Every row gives one point. Each copy is the shape, with its points in the same order, turned, moved and blurred by noise. Say if it was mirrored as well.

Shape, 7 rows:
[[  3  22 -25]
 [ -3  30   9]
 [ 30  20  25]
 [-56 -18   9]
 [-12   3 -13]
 [ 14 -13 -19]
 [-28  35 -38]]
Copy 1:
[[  0  28 -23]
 [ -2  39   9]
 [ 34  27  24]
 [-52 -14  14]
 [-11  12 -12]
 [ 15  -5 -20]
 [-31  42 -32]]
Copy 1 is: only turned
Copy 2, 7 rows:
[[  3  20 -17]
 [-30   9 -12]
 [-29 -25 -31]
 [-15   4  60]
 [  0   8   6]
 [ 19 -13  -8]
 [ -1  53   2]]
Copy 2 is: mirrored
Copy 3:
[[-22  22 -11]
 [  6  -3 -22]
 [ 25  15  11]
 [-32 -59   0]
 [-25  -9   0]
 [-28  15  27]
 [-30  15 -42]]
Copy 3 is: mirrored

Shape, 7 rows:
[[ -6  24 -23  11]
 [  5  29   4  -4]
 [  1  27  11  -3]
 [-33 -35 -32  12]
 [ 12  17 -12  -3]
 [  6 -28   3  -5]
 [  0   7   1 -34]]
Copy 1, 7 rows:
[[-15  -5 -24  30]
 [ -1 -19   2  29]
 [ -7 -20  11  27]
 [-46   7 -37 -26]
 [  5 -11 -13  19]
 [ -6   1   3 -25]
 [  4 -37  -3  -3]]
Copy 1 is: mirrored
Copy 2:
[[ -8  20 -34   0]
 [ -8  20  -4 -12]
 [-12  14   3 -10]
 [-27 -37 -60   7]
 [  4  11 -16 -12]
 [ -2 -37 -13  -8]
 [-10  -6  -8 -38]]
Copy 2 is: only turned

Shape, 12 rows:
[[ 22  11   2 -15 -13  23]
 [ 10   3 -13  -8 -13  31]
 [-19   8  13 -25   3 -27]
 [-35  17  25  39  11 -37]
 [-37   1   1   9  14 -22]
 [ 24   5  -2  -8  26  16]
 [ -2 -24  33 -23  17   6]
 [ 24  -6  -2 -10  -9  -7]
 [-26   3  -5  37  16 -18]
 [ -2  -2  -7   4  22  13]
 [ 16  -5   9 -17  -3  14]
 [  9 -22  -1 -16   3   7]]
Copy 1 (12 x 6):
[[ 29   6  -2   4 -13  10]
 [ 19  -5 -16  10 -19  16]
 [-16  11   4 -30   6 -18]
 [-60  17  24  15  19 -26]
 [-44  -3  -7  -4  11 -13]
 [ 23   0 -15  11  25   5]
 [  8 -27  16 -23  21  -1]
 [ 21  -3  -6   4  -7 -23]
 [-46   1  -7  26  12 -16]
 [ -3  -9 -16  12  15   6]
 [ 23  -9   1  -5  -2   1]
 [ 13 -24 -10  -6   1 -11]]
Copy 1 is: only turned
Copy 2, 12 rows:
[[  4   9   5 -18 -19  19]
 [  2   4 -10 -10 -18  26]
 [-30  -6  12 -19  12 -33]
 [-34   3   3  49   5 -46]
 [-34 -12 -17  14  14 -30]
 [ 26  15   0  -5  16  14]
 [ -1 -35  29  -9  17   6]
 [ 12  -4   7 -10 -21 -10]
 [-18  -4 -26  35   4 -25]
 [  0  -6 -12   6  11   6]
 [  8 -12  11 -16  -8  14]
 [  9 -22   1 -21   1   6]]
Copy 2 is: only turned
Copy 3 (12 x 6):
[[ 19  12   3 -20  -2  18]
 [ 14   3 -11 -15 -10  28]
 [-26   0   3 -11  16 -24]
 [-36  15   7  57  23 -19]
 [-36  -6 -13  23  19 -10]
 [ 22   5 -16 -10  31  16]
 [-13 -16  21 -18  38  16]
 [ 20 -13   3  -7   6  -4]
 [-22  -2 -17  49  20   1]
 [ -1  -3 -21   7  25  20]
 [ 14  -2   6 -20  11  14]
 [  7 -22   1 -13  12  15]]
Copy 3 is: only turned
Copy 4, 12 rows:
[[ 31   1  -8 -18  -9  13]
 [ 19  -7 -23 -15  -7  20]
 [ -8  -9  23 -42   1 -28]
 [-38  24  44   4  -2 -30]
 [-35  -9  20 -16   8 -20]
 [ 23  -3   0 -18  34   6]
 [ 11 -37  38 -22  11   3]
 [ 26 -12  -5  -7   3 -18]
 [-36  12  14  12  11 -20]
 [ -5  -8  -2 -11  27   6]
 [ 27 -17   6 -16  -1   6]
 [ 17 -35   0 -11   7  -4]]
Copy 4 is: only turned

Shape (12 x 8):
[[ -5  32 -20 -10  20  41   0  12]
 [ -4 -25  20 -38 -22 -29  -7 -10]
 [ 20  10   0   3   9  34  19 -15]
 [ 35  -3   8 -32  -5  11   1  22]
 [ 24 -11 -26 -33 -27   6 -16  30]
 [  6 -40 -14 -26 -18 -28  17   0]
 [-16 -12  22  -7 -25 -29  32   9]
 [ -6  10 -10  28   9  37  -7  -2]
 [ 11 -27  11 -23 -41  -5   2   1]
 [  1  14 -16 -18 -16  30  12 -13]
 [-19 -47  24 -29 -27  -1  27   5]
 [-12   8 -11   8  33  41   4  -6]]
Copy 1:
[[  1  30 -27 -21  14  28   3   0]
 [ -3 -21  34 -29  -6 -49  -1  -1]
 [ 20  17   7  -3   6  20  20 -21]
 [ 40  -5   6 -22 -10  -5  -3  18]
 [ 23 -21 -24 -25 -32 -14 -11  12]
 [  6 -42   8 -10 -11 -41  27   1]
 [-17 -10  38   1 -12 -32  27  22]
 [-15  10  -6   7   5  36  -4 -20]
 [  9 -23  26 -20 -34 -24   5  -1]
 [  4  19  -8 -23 -15   3  20 -19]
 [-11 -36  44 -34 -18 -16  32  10]
 [ -9  12  -9 -12  30  36  10 -17]]
Copy 1 is: only turned
Copy 2, 12 rows:
[[-20  38   2 -23  -6  36 -19  -5]
 [ -6 -33   2 -11  26  -5  37  28]
 [  9  14  24  -4  -6  27   3 -25]
 [  7  -2  27 -48 -13   7  12  18]
 [  7 -19 -16 -53 -27   1  -3  24]
 [-17 -45  -8 -19   0 -22  27  -2]
 [-25 -10  18  12  -9 -21  38  19]
 [ -5  15  10  14  -8  29 -36  -7]
 [  9 -39   2 -11  -7   7  29  17]
 [ -5  12  -4 -16 -10  39  15 -13]
 [-38 -51  22  -6   4   7  35  22]
 [-21  23  17  -5  13  31 -32 -19]]
Copy 2 is: mirrored
Copy 3, 12 rows:
[[ -9  28 -38 -24  33  26  19  -3]
 [-12 -31  25 -38 -16 -15  -7   3]
 [ 17   7 -25 -15   9  19  25 -30]
 [ 27  -3  -5 -53  -2  17   9  10]
 [ 14  -7 -31 -55 -17   7 -14  28]
 [  0 -51 -12 -36 -14 -23   7   7]
 [-10 -30  16 -11 -23 -15  38  14]
 [  4  16 -33  15  19  27   8  -9]
 [  6 -28   3 -32 -36   7  -1   5]
 [-13  11 -31 -30  -7  14  15 -20]
 [-17 -60  12 -27 -22  16  22   4]
 [ -6   7 -32  -2  42  29  18 -18]]
Copy 3 is: only turned

Shape:
[[ 23  -2  12  28 -21   4  -3  -9]
 [-34   5 -25   4  12  19   2  -7]
 [ -1  21  10 -25 -24 -31  17  23]
 [-14  19  -1 -22 -36 -14  21  22]
 [  4 -21   5  20  -2   9  11   5]
 [-37  -3   2  13  10  12   4  -9]
 [-29  16  -4  14  14  29  -7  11]
 [ 21 -15  36  19 -12  -2  -3  -1]
 [-23  12  -2  23  12   7  11 -15]
 [ 20  -4   6  16   2 -14  -7  11]
 [ 24   0  20   3  -2   8  18  -3]
 [-36   6 -14  -8  11  19 -11 -16]]
Copy 1 (12 x 8):
[[-15   4  -4  -2   7  -2 -39  -7]
 [-10 -37 -18  22  12  30   9   9]
 [  0  15  -7 -16  -7 -22  29  13]
 [ -8   2 -22 -18 -16 -18  23  22]
 [  0 -22   1   0  19   0 -29  11]
 [-18 -44   2  20   5  14   3   5]
 [-27 -27   1  22  11  33   3  27]
 [ -6  -2  25 -11   6  -9 -41  -1]
 [-29 -31  -3  20  20  15   1 -10]
 [  3  13   7   8  17  -3 -20   8]
 [ -4  -3   6 -26  22   4 -19  -5]
 [ -8 -35  -5  25  -7  37  14   0]]
Copy 1 is: mirrored
Copy 2 (12 x 8):
[[ 12  17  -3   4 -42  -4  -9   6]
 [-41  -1 -23   8  -1  16  22   5]
 [ -9  13  12  13  -2 -60  22   2]
 [-17  12   5  18 -13 -50  40   9]
 [-11  -6   5 -10 -32   1  -1  15]
 [-41   5   3   9  -8  19   9   3]
 [-25   5 -11  19   6  21  12  27]
 [ 17   6  24   2 -34  -5 -16   5]
 [-34  24  -7   1  -8  16   3   3]
 [  4   2  -4  -1 -16 -18 -20  10]
 [ 14  14  10 -16 -17  -7   8   4]
 [-34  -3 -17  19   4  21  22  -9]]
Copy 2 is: mirrored
Copy 3, 12 rows:
[[  2 -13  23   9 -36  -3  14  -2]
 [-45   7  -8  -1  15  19  -2   6]
 [  6 -13 -14 -39   7 -41   8  22]
 [-15  -8 -23 -34  -8 -31   0  25]
 [-12 -17   9  19 -15   8  20  18]
 [-40   4  23   5  12  10  -2  12]
 [-28  27  15  -2   5  26  -5  19]
 [ 15 -23  36  16 -23  -5  12  20]
 [-38   6  21   2   6   9  15  -3]
 [ 16  -1   8  16  -8  -6  22   4]
 [  6 -26  15 -13 -15  13  23  13]
 [-43   5   7  -2  22  18 -17  -3]]
Copy 3 is: only turned

Shape (15 x 9):
[[ 31 -36  -4   6   6  18  10  -9   9]
 [ 34  -5  14  26  -6   8   3   0  -2]
 [ 17 -18  -2 -20   4 -21 -13  -4  -1]
 [ -3 -23   1  -7  -3 -35   6 -14   4]
 [  8  -3   8 -17 -21 -12  -2   3  34]
 [-21   9 -18 -19  -2  17  35  45  -4]
 [ 10 -27  15  -2   8 -36 -15  13  29]
 [-25  52 -20 -37  -7  29   8  32  -8]
 [  6 -10 -15  32  -9  20 -11  -3  10]
 [-31  15  14 -19  -5  31  11  13 -16]
 [ -9  24   7  -7 -17  32  16  21 -27]
 [  6 -11  -8  14 -24  24  -5   5  26]
 [ 16 -22   6  16   9   1 -16   4   6]
 [ -3  -4  -2 -16 -13 -44   1   6   4]
 [ 20 -32   3  10 -25  19 -15  11 -16]]
Copy 1:
[[ 48 -24  -9  12  14 -19  10   3   5]
 [ 44   8  -4  23   2 -12   2  27   4]
 [ 13  11   1  -3  10 -34  22  -8  -5]
 [  0   1 -12  14  -8 -29  18 -16 -17]
 [  7   5 -25 -12 -22 -27   9  10  11]
 [-25 -39  20 -11  -3  17 -12  21  19]
 [  6  13 -36 -11   2 -17  35   6 -16]
 [-27   0  39 -31 -17  16 -30  15  44]
 [ 40  -1 -15   4   4   6 -25   0   3]
 [  7 -15  42 -18 -35  17  -7  10   7]
 [  8  -7  41  -4 -20  11 -23  30  12]
 [ 35  -7 -23 -12  -8  -6 -22   9   8]
 [ 38   7 -12  -3  11  -7  11   3 -11]
 [-22  11 -10   2 -11 -29   9  -3  -9]
 [ 42  -9   4  -6   7 -22 -18  21 -20]]
Copy 1 is: mirrored
Copy 2, 15 rows:
[[ -2 -31 -15  22 -10 -28  -8 -25  15]
 [ 10  11  -5  26  -4 -33 -13 -23   2]
 [ 12 -27  -9  -8  -3 -11 -26  -4 -16]
 [  2 -31   2  -4 -13 -15  -3   5 -35]
 [-15  -8   6   4 -23  -9 -26  22  -5]
 [  8 -10  -6   9  23   7  29  43  29]
 [-13 -27   9  14   6 -14 -37   6 -32]
 [ 13  24  -8 -22  13  33  17  43  36]
 [-21   8 -33  23  -4 -12   3 -19   0]
 [ 21   5  -2  14  -3  37  22  11  16]
 [ 31  23  -9  15   1  14  21  17  24]
 [-24   3 -24  27 -19 -11  -6   2   8]
 [ -5 -13 -15  22   8 -12 -19 -20 -11]
 [  5 -16   2 -11  -6 -15 -11  29 -35]
 [ 19  -8 -40  39 -13 -13 -14  -5  -2]]
Copy 2 is: only turned
Copy 3 (15 x 9):
[[-14 -45 -10 -16  -7   4   3 -14  -5]
 [  6 -24  -2 -13 -22   2 -24 -19   6]
 [ -8  -8  -5 -26  -2 -35  15  -8   3]
 [  5 -11  -4 -19  -3 -34   9  17 -19]
 [ -2  -5 -18 -29   1 -13  -3  27  21]
 [-30  13  14  35   8  14  11  22  20]
 [ 26 -22  -5 -26  19 -33  10   9  13]
 [-40  60   0  17   2  19   4  10  30]
 [ -9 -16 -20  -6  11   5 -33 -15  -9]
 [-28  32  29  -7   3  24  -2   9   1]
 [-31  26  24   8 -16  21 -18  -1  12]
 [-18 -19 -21 -14  11  10 -30   7   9]
 [  6 -22  -2 -17  10 -11 -10 -21   0]
 [  3   6  -3 -10  -5 -45   6  24   3]
 [-30 -29  14 -19   1 -14 -31 -16   6]]
Copy 3 is: mirrored
Copy 4:
[[ 18 -10  -5   5 -20  25  13 -14  34]
 [ 15  12  15  13 -39  13  -2   6  22]
 [ 12   8 -23  -8   4  -3 -16   5  13]
 [-13   5 -23   6   3 -23   1   7  21]
 [  0  17   6 -18  13  -4  16  10  32]
 [-23 -41  23 -24   7  25   9  32 -11]
 [  1  18 -22  14  25   4  -5  24  36]
 [-20 -11  38 -50  10  24  -4  17 -40]
 [-17  20   2   1 -30  36   8  -2  17]
 [-26 -12  45 -13   0   7 -11  -6 -15]
 [-12 -16  42 -22 -23  11  -6  18 -13]
 [-13  16  13 -10 -17  36  16   0  31]
 [  8   7  -8  11 -11  20 -14  -2  26]
 [-13  16 -26 -12  10 -18   4  28   9]
 [ -6   0   5  -8 -40  14 -21   2  44]]
Copy 4 is: only turned

Shape:
[[  3  29  -6 -11 -24 -10  13  -2  -2  -7  -5]
 [ 23 -28 -27  32  14  18  -9  31   4  -1   5]
 [ 25  19  -7  23  33  22  21  -1 -27  29 -14]
 [-17  24 -23   9 -18   0  10 -27 -19  22 -11]
 [ 22  -4   5 -32  -7  21  23 -27 -23 -14 -12]
 [ 23 -35 -15  26 -12 -24  19   7 -27 -28   0]
 [ 12   4  -7  15   5 -35 -30 -13  24 -33  -2]
 [  6 -27   7  31  11   0  34   9  24 -33 -16]
 [  6  20  13  18 -28 -18   4   8  16  34 -15]
 [ 14 -11 -39  -3  20 -13 -16  20  11  -3 -28]
 [  1 -14  13  15 -28  -6  -5  11   7  -3  16]
 [-17  21   5  25  -6 -20 -28  25 -26   6  -5]
 [  1   3  15  14   5 -15  28   8  25  19  26]
 [-28 -11  27 -28 -10 -28   2 -10   5  31  16]
 [ 35 -36   6 -15 -17  14 -30  18  15  14  23]
 [ 18 -28 -26  29  19  14 -17  17   1  -3 -18]]
Copy 1 (16 x 11):
[[  3  18 -31   4  -9   4  10  -7  -4   8  13]
 [ 14 -14  29  11  24 -33 -21  19  -4 -19  11]
 [ 28  -9  -5  16  37 -51  25  -8 -11  25  18]
 [  0  -9 -54  11   7 -19   1 -13 -19  16  22]
 [ 27 -12  -7   7  10  20  39 -28 -15  -1  15]
 [  9  -5  18  12 -29 -31  -2 -24 -22 -33  16]
 [-43  22  13  -8  12  -3 -17 -26   2 -14   4]
 [-24 -14  25   5 -14 -25  35  13  10 -33   4]
 [-17   7 -12  18 -16 -13  -5  10   8  45  26]
 [  7 -16   8 -30  19 -18 -23  -4  17 -10  22]
 [-13   2  14  21 -21   4  -8  13 -21   6   3]
 [ -2   4 -12  -5  -9 -32 -30  -7 -14  28 -22]
 [-26  15  11   2  -7 -16  22  30 -26  22  28]
 [-24 -13  -5 -21 -18  21   5   3 -46  42  24]
 [  9 -10  46  13  11  32 -25  12 -19  11  24]
 [  4 -30  23   9  24 -32 -21   5   3 -17   8]]
Copy 1 is: only turned
Copy 2 (16 x 11):
[[-18  26  15  -6 -12 -17  16  17   4   6  -5]
 [  7 -27  25  29 -15  42 -11   7  -9 -16  -3]
 [ 30  26  14  15  31  32  -9   5 -15  22 -11]
 [-25  21  -6 -16  10   2  10  -1 -24  26 -13]
 [ 20  47  28 -23 -33   4  -3  -6  -3   9 -22]
 [ 10 -22  60   3 -22   2  24   8 -27  -2 -21]
 [ 11 -26  -3   7 -17 -27  36  -9  11 -25  -2]
 [ 15 -30  43  16 -22   5   4  -5  32  17 -34]
 [-12  -6   6  16   3 -30 -17  15  -4  29  13]
 [ 10 -24   4 -12   0  15 -10  23   7 -31 -12]
 [-16  -9  31  18 -31  -8   3 -13  -4   8  18]
 [-24  -4  25  15  30 -15   6 -10 -18 -15  17]
 [  6 -13  21  14  -8   3  10   4  23  43  30]
 [-12  -1  20 -38  -8 -20  -2 -21   9  28  48]
 [  9  -6  17  11 -55  13 -27  -5 -10 -16  41]
 [ 13 -32  13  17  -3  34 -14  -1 -10 -19 -20]]
Copy 2 is: only turned
